Rows are points. The points of each table are mixes of a few directions, plus a little noise. Count the directions of each table, and those that both share. Where both have some left over, give the other angles between the two spaces (their principal angles), to ten degrees, smallest first.
In the rows, 128 means zero.

First:
[[146, 109],
[107, 150],
[65, 195],
[113, 144],
[193, 59],
[144, 111]]
Second:
[[130, 130],
[121, 85],
[137, 205],
[133, 178],
[120, 47]]
Directions: first 1, second 1, shared 0; angles 50

First:
[[147, 84, 108, 18],
[127, 129, 129, 131],
[122, 143, 135, 165],
[109, 172, 148, 239],
[135, 111, 120, 87]]
Second:
[[113, 98, 88, 105],
[74, 178, 145, 151],
[248, 193, 176, 172],
[89, 94, 134, 113],
[147, 99, 138, 119],
[96, 106, 87, 107]]
Directions: first 1, second 3, shared 0; angles 40

First:
[[122, 165, 106, 165, 60, 75, 143, 166],
[143, 141, 80, 141, 93, 81, 146, 141],
[99, 110, 190, 130, 150, 220, 80, 128],
[62, 126, 166, 129, 134, 143, 150, 94],
[191, 158, 101, 78, 189, 124, 127, 72],
[177, 37, 28, 147, 83, 81, 137, 207],
[75, 157, 170, 136, 127, 175, 117, 97],
[155, 130, 187, 94, 186, 125, 127, 116]]
Second:
[[49, 68, 133, 112, 216, 93, 73, 108],
[51, 68, 133, 113, 216, 93, 74, 109],
[101, 108, 128, 123, 161, 116, 108, 122],
[202, 186, 124, 142, 44, 162, 179, 145],
[205, 188, 124, 146, 39, 163, 183, 145],
[123, 121, 128, 127, 136, 126, 123, 127],
[165, 157, 126, 137, 89, 145, 154, 136]]
Directions: first 5, second 1, shared 0; angles 50

First:
[[138, 108, 119, 102, 129, 173, 84, 116, 184, 132, 157],
[100, 145, 148, 140, 156, 142, 146, 162, 95, 135, 125],
[119, 104, 126, 94, 99, 144, 130, 148, 111, 125, 163],
[161, 131, 76, 200, 54, 137, 86, 134, 61, 141, 100],
[68, 174, 176, 162, 227, 186, 141, 189, 103, 150, 117],
[177, 101, 92, 114, 68, 84, 112, 72, 163, 113, 125],
[161, 117, 107, 122, 128, 146, 77, 84, 204, 129, 130],
[98, 143, 180, 90, 164, 12, 249, 121, 104, 99, 107]]
Second:
[[138, 105, 112, 123, 134, 164, 131, 177, 129, 142, 162],
[75, 158, 175, 144, 62, 16, 148, 16, 168, 103, 31],
[116, 73, 117, 98, 97, 206, 129, 215, 131, 155, 200],
[58, 167, 182, 107, 68, 61, 107, 11, 123, 89, 68],
[129, 125, 127, 132, 123, 125, 132, 131, 134, 130, 126],
[204, 127, 84, 168, 205, 143, 147, 182, 127, 147, 140],
[131, 145, 130, 127, 140, 120, 118, 106, 118, 120, 118],
[134, 128, 120, 109, 150, 174, 104, 149, 96, 127, 164],
[169, 126, 105, 145, 167, 140, 137, 163, 128, 140, 142]]
Directions: first 4, second 3, shared 1; angles 60, 90

First:
[[139, 167, 152, 74, 94, 172, 137, 129, 160, 111, 119, 171, 113, 101, 140, 95, 114, 83],
[106, 47, 104, 238, 139, 68, 123, 140, 91, 177, 184, 89, 176, 192, 137, 160, 170, 197],
[111, 53, 80, 227, 210, 34, 107, 125, 61, 153, 136, 33, 151, 179, 94, 199, 146, 219],
[144, 189, 163, 46, 75, 197, 143, 129, 177, 104, 115, 194, 105, 86, 145, 77, 109, 60],
[148, 189, 115, 42, 209, 125, 114, 101, 117, 68, 31, 81, 70, 66, 70, 155, 70, 107],
[117, 90, 112, 180, 145, 92, 123, 130, 105, 149, 150, 101, 148, 158, 127, 150, 145, 165],
[112, 74, 132, 205, 78, 118, 137, 147, 127, 175, 201, 150, 174, 180, 167, 118, 172, 155],
[144, 195, 153, 38, 110, 183, 133, 121, 162, 89, 90, 168, 93, 77, 125, 96, 97, 67],
[122, 111, 124, 152, 126, 118, 128, 130, 122, 139, 141, 123, 139, 142, 134, 131, 137, 139],
[138, 165, 150, 77, 96, 170, 136, 127, 158, 112, 119, 169, 114, 102, 139, 98, 116, 85]]
Second:
[[154, 210, 202, 93, 167, 108, 166, 66, 102, 73, 98, 185, 52, 89, 104, 101, 188, 66],
[87, 41, 64, 177, 85, 162, 89, 185, 176, 189, 168, 83, 167, 175, 172, 144, 56, 185],
[85, 81, 67, 138, 82, 114, 118, 83, 154, 134, 99, 76, 144, 108, 129, 107, 113, 95],
[105, 116, 121, 147, 116, 79, 131, 182, 134, 135, 124, 100, 170, 118, 148, 151, 113, 162],
[138, 171, 196, 144, 141, 113, 162, 82, 114, 112, 146, 192, 64, 124, 137, 101, 198, 86],
[189, 211, 191, 66, 189, 171, 145, 75, 101, 83, 110, 193, 42, 114, 88, 114, 155, 81],
[147, 63, 69, 138, 103, 147, 106, 169, 103, 165, 164, 94, 239, 174, 113, 155, 119, 188],
[123, 126, 114, 116, 139, 124, 114, 182, 140, 133, 117, 103, 142, 124, 135, 153, 79, 165]]
Directions: first 2, second 5, shared 1; angles 60

First:
[[181, 84, 136, 137, 79, 168, 121, 95, 157, 134, 134, 61, 114, 165, 115, 114, 122, 110, 94, 128, 109, 156, 150, 119],
[80, 157, 94, 103, 197, 149, 88, 184, 127, 128, 106, 126, 146, 85, 158, 159, 149, 112, 149, 151, 188, 150, 143, 89],
[184, 97, 153, 132, 60, 116, 146, 38, 69, 105, 163, 157, 96, 158, 104, 115, 130, 146, 111, 115, 98, 58, 180, 140],
[89, 162, 153, 125, 124, 88, 145, 172, 128, 144, 134, 175, 155, 99, 145, 116, 115, 162, 117, 133, 150, 77, 92, 171],
[110, 138, 95, 157, 197, 169, 89, 109, 150, 88, 143, 78, 141, 155, 99, 180, 164, 113, 126, 182, 89, 205, 141, 99],
[90, 146, 102, 110, 185, 102, 150, 211, 160, 166, 68, 143, 125, 96, 157, 113, 103, 104, 192, 78, 150, 189, 61, 119],
[119, 143, 183, 104, 52, 59, 173, 163, 101, 170, 129, 208, 134, 87, 163, 73, 90, 173, 111, 92, 173, 7, 98, 189],
[172, 96, 108, 156, 130, 171, 116, 53, 131, 91, 148, 79, 107, 184, 82, 153, 149, 106, 122, 145, 69, 180, 166, 100]]
Second:
[[79, 146, 130, 154, 137, 108, 149, 124, 117, 121, 108, 167, 126, 78, 105, 142, 137, 130, 150, 144, 128, 87, 114, 148],
[65, 174, 102, 61, 199, 135, 80, 239, 121, 152, 96, 151, 161, 57, 204, 141, 139, 119, 147, 133, 244, 122, 142, 84],
[76, 160, 129, 185, 157, 117, 136, 88, 119, 82, 154, 153, 147, 113, 78, 172, 161, 153, 122, 190, 80, 100, 121, 159],
[139, 149, 114, 93, 176, 140, 83, 143, 108, 106, 170, 125, 156, 173, 161, 148, 144, 147, 114, 141, 138, 161, 154, 100],
[155, 144, 105, 45, 185, 105, 107, 201, 113, 153, 129, 151, 134, 173, 208, 106, 102, 134, 163, 56, 165, 196, 113, 92],
[107, 88, 133, 155, 68, 168, 145, 161, 198, 180, 48, 62, 107, 47, 109, 102, 110, 72, 126, 130, 170, 119, 111, 126],
[166, 95, 152, 195, 73, 169, 126, 59, 179, 104, 174, 45, 138, 185, 67, 135, 134, 134, 57, 185, 50, 149, 129, 159],
[136, 128, 153, 147, 98, 110, 148, 129, 153, 139, 146, 122, 139, 150, 120, 109, 109, 148, 103, 128, 97, 125, 89, 167],
[106, 132, 125, 196, 140, 116, 158, 55, 122, 85, 137, 145, 115, 131, 55, 160, 149, 131, 145, 160, 48, 125, 115, 155],
[195, 87, 110, 78, 115, 147, 120, 140, 131, 157, 104, 93, 97, 164, 163, 98, 104, 96, 150, 61, 147, 186, 146, 84],
[184, 104, 153, 97, 58, 96, 151, 68, 49, 129, 145, 194, 90, 136, 136, 97, 116, 147, 133, 81, 137, 40, 176, 133]]
Directions: first 5, second 6, shared 5

First:
[[91, 89, 103, 96, 173, 141, 118, 138, 79, 93, 141, 99, 111, 119, 125, 121, 105, 129, 144, 110, 125, 115, 196, 133, 147, 146, 76, 134, 124, 144, 119, 93],
[96, 93, 104, 154, 157, 131, 134, 159, 96, 112, 96, 89, 42, 147, 123, 103, 145, 151, 153, 119, 162, 156, 199, 115, 165, 124, 70, 137, 137, 122, 92, 72],
[165, 125, 145, 119, 113, 100, 130, 109, 166, 117, 62, 169, 141, 145, 183, 102, 170, 76, 131, 161, 99, 161, 86, 141, 147, 120, 187, 122, 136, 152, 100, 133],
[142, 96, 107, 63, 57, 120, 137, 125, 173, 126, 136, 142, 169, 143, 158, 159, 147, 90, 93, 163, 88, 140, 104, 173, 53, 136, 167, 160, 85, 151, 126, 179],
[101, 157, 163, 134, 208, 148, 82, 118, 60, 109, 184, 114, 160, 82, 84, 121, 47, 151, 149, 73, 124, 46, 137, 99, 176, 160, 99, 96, 140, 113, 178, 132],
[74, 93, 149, 69, 224, 112, 76, 164, 34, 33, 136, 118, 99, 119, 147, 48, 104, 151, 115, 98, 133, 41, 175, 107, 180, 171, 108, 114, 135, 158, 114, 109],
[155, 211, 134, 236, 128, 153, 159, 108, 157, 213, 159, 132, 134, 110, 66, 163, 119, 179, 146, 112, 181, 144, 100, 90, 141, 86, 114, 105, 166, 77, 163, 111],
[143, 143, 138, 168, 49, 127, 137, 145, 176, 175, 122, 110, 93, 151, 107, 157, 152, 149, 106, 143, 143, 164, 86, 127, 72, 117, 142, 147, 104, 74, 128, 172],
[154, 140, 137, 183, 91, 135, 134, 106, 161, 172, 87, 114, 105, 137, 113, 160, 129, 102, 166, 136, 118, 192, 114, 127, 142, 115, 126, 126, 127, 88, 128, 128],
[161, 130, 96, 54, 84, 113, 169, 112, 186, 130, 151, 194, 229, 131, 178, 142, 166, 102, 72, 172, 109, 117, 83, 167, 56, 106, 190, 147, 119, 195, 131, 154]]
Second:
[[145, 111, 114, 19, 101, 136, 179, 74, 130, 138, 164, 88, 150, 151, 157, 110, 144, 132, 82, 226, 98, 54, 135, 152, 100, 140, 193, 160, 132, 142, 162, 116],
[134, 103, 238, 155, 115, 138, 165, 93, 139, 182, 115, 90, 114, 120, 69, 120, 94, 96, 192, 151, 154, 132, 141, 89, 185, 145, 123, 119, 195, 131, 165, 119],
[107, 142, 129, 148, 126, 129, 61, 124, 133, 107, 127, 195, 162, 128, 131, 154, 111, 114, 141, 75, 127, 139, 83, 138, 147, 93, 121, 104, 100, 123, 115, 181],
[127, 145, 148, 135, 132, 111, 87, 178, 124, 108, 119, 87, 69, 139, 132, 105, 142, 155, 108, 166, 136, 111, 129, 110, 77, 150, 135, 104, 129, 136, 113, 143],
[108, 148, 79, 86, 114, 129, 52, 94, 134, 86, 155, 223, 199, 142, 168, 161, 122, 116, 102, 97, 99, 107, 62, 171, 129, 78, 154, 118, 66, 125, 120, 200],
[110, 146, 130, 84, 109, 119, 40, 120, 135, 85, 150, 168, 146, 153, 158, 133, 127, 130, 93, 154, 109, 79, 72, 149, 97, 107, 170, 100, 90, 133, 124, 202],
[139, 127, 25, 182, 168, 135, 200, 165, 114, 131, 111, 146, 140, 100, 134, 144, 150, 146, 132, 37, 130, 206, 181, 141, 142, 122, 66, 172, 110, 109, 101, 46],
[135, 116, 227, 192, 132, 125, 151, 151, 130, 170, 96, 58, 58, 116, 73, 105, 114, 121, 183, 149, 168, 150, 163, 74, 148, 167, 102, 112, 195, 129, 138, 105],
[120, 130, 245, 152, 114, 118, 79, 132, 138, 143, 115, 94, 82, 136, 89, 112, 103, 112, 162, 167, 154, 106, 110, 85, 136, 146, 137, 84, 171, 138, 139, 174],
[130, 139, 8, 118, 150, 129, 145, 152, 113, 98, 137, 166, 157, 123, 171, 140, 155, 152, 84, 81, 106, 154, 140, 169, 103, 111, 112, 158, 75, 118, 98, 97],
[154, 106, 60, 139, 151, 139, 249, 131, 116, 161, 121, 93, 133, 106, 125, 124, 149, 140, 130, 106, 128, 170, 198, 134, 144, 144, 93, 184, 142, 117, 131, 30]]
Directions: first 6, second 4, shared 0; angles 30, 40, 40, 90

First:
[[154, 143, 116, 124, 102, 136, 104, 175, 105, 127, 142, 139, 133, 100, 101, 98, 135, 153, 119, 117, 82, 100, 103, 121, 125, 125, 123, 166, 148, 127, 122, 103],
[97, 154, 168, 70, 159, 48, 155, 128, 133, 75, 77, 94, 128, 199, 136, 174, 142, 129, 168, 139, 150, 148, 124, 135, 107, 96, 133, 99, 139, 131, 163, 145],
[132, 142, 94, 110, 151, 147, 128, 163, 115, 133, 87, 96, 103, 95, 115, 78, 142, 145, 137, 141, 139, 157, 124, 183, 127, 142, 120, 122, 135, 115, 86, 147],
[119, 77, 101, 203, 122, 177, 118, 34, 174, 163, 197, 165, 145, 125, 132, 163, 83, 103, 92, 129, 171, 132, 180, 105, 144, 149, 145, 121, 55, 147, 146, 136],
[109, 81, 162, 201, 121, 159, 151, 65, 166, 170, 155, 172, 127, 141, 187, 175, 115, 80, 121, 115, 164, 132, 158, 92, 159, 146, 136, 109, 95, 119, 134, 135],
[120, 159, 87, 155, 139, 140, 120, 167, 151, 106, 111, 140, 114, 112, 88, 106, 131, 158, 133, 126, 133, 149, 137, 182, 132, 120, 131, 147, 97, 99, 121, 131],
[159, 115, 182, 101, 85, 118, 118, 162, 79, 149, 151, 141, 137, 116, 148, 123, 148, 125, 127, 112, 64, 72, 83, 57, 125, 136, 121, 157, 189, 139, 126, 97],
[149, 173, 135, 71, 116, 97, 165, 141, 85, 125, 101, 94, 159, 139, 179, 117, 116, 94, 98, 108, 88, 88, 95, 131, 127, 81, 69, 83, 242, 138, 119, 92],
[111, 106, 105, 119, 157, 132, 95, 118, 142, 111, 128, 110, 103, 128, 70, 123, 139, 169, 155, 164, 166, 172, 149, 146, 106, 159, 174, 151, 51, 140, 135, 167]]
Second:
[[114, 106, 123, 140, 133, 132, 122, 115, 152, 129, 118, 115, 120, 130, 104, 142, 128, 143, 144, 143, 158, 154, 129, 137, 126, 138, 131, 135, 102, 108, 124, 148],
[116, 177, 143, 88, 170, 90, 154, 153, 87, 124, 123, 151, 83, 146, 219, 121, 106, 115, 141, 108, 117, 138, 159, 146, 108, 121, 136, 109, 143, 175, 144, 153],
[151, 103, 161, 77, 121, 131, 131, 79, 98, 134, 140, 107, 181, 152, 130, 127, 160, 74, 102, 146, 118, 91, 120, 65, 133, 149, 168, 76, 133, 198, 144, 102],
[97, 155, 109, 125, 169, 105, 145, 146, 141, 115, 92, 115, 79, 132, 151, 130, 108, 152, 159, 130, 159, 179, 149, 190, 113, 117, 110, 125, 124, 102, 119, 171],
[149, 77, 149, 165, 78, 156, 96, 103, 141, 141, 177, 154, 167, 123, 82, 147, 148, 124, 112, 128, 106, 86, 110, 54, 145, 150, 153, 160, 100, 133, 145, 94],
[97, 155, 86, 175, 142, 117, 130, 165, 176, 100, 95, 130, 91, 122, 99, 138, 102, 181, 156, 119, 157, 178, 135, 205, 123, 98, 92, 162, 108, 47, 120, 154],
[139, 137, 160, 51, 167, 121, 150, 135, 42, 179, 133, 122, 81, 109, 249, 90, 116, 90, 129, 124, 105, 124, 144, 111, 107, 161, 133, 91, 185, 209, 104, 159],
[151, 141, 100, 195, 59, 149, 104, 146, 172, 97, 153, 161, 196, 121, 31, 137, 136, 144, 90, 104, 90, 77, 95, 114, 157, 87, 111, 166, 123, 77, 144, 55],
[139, 97, 116, 137, 111, 153, 121, 107, 141, 136, 119, 95, 153, 115, 82, 123, 142, 129, 118, 146, 140, 124, 106, 123, 137, 135, 120, 123, 132, 107, 109, 117]]
Directions: first 6, second 5, shared 3; angles 40, 70
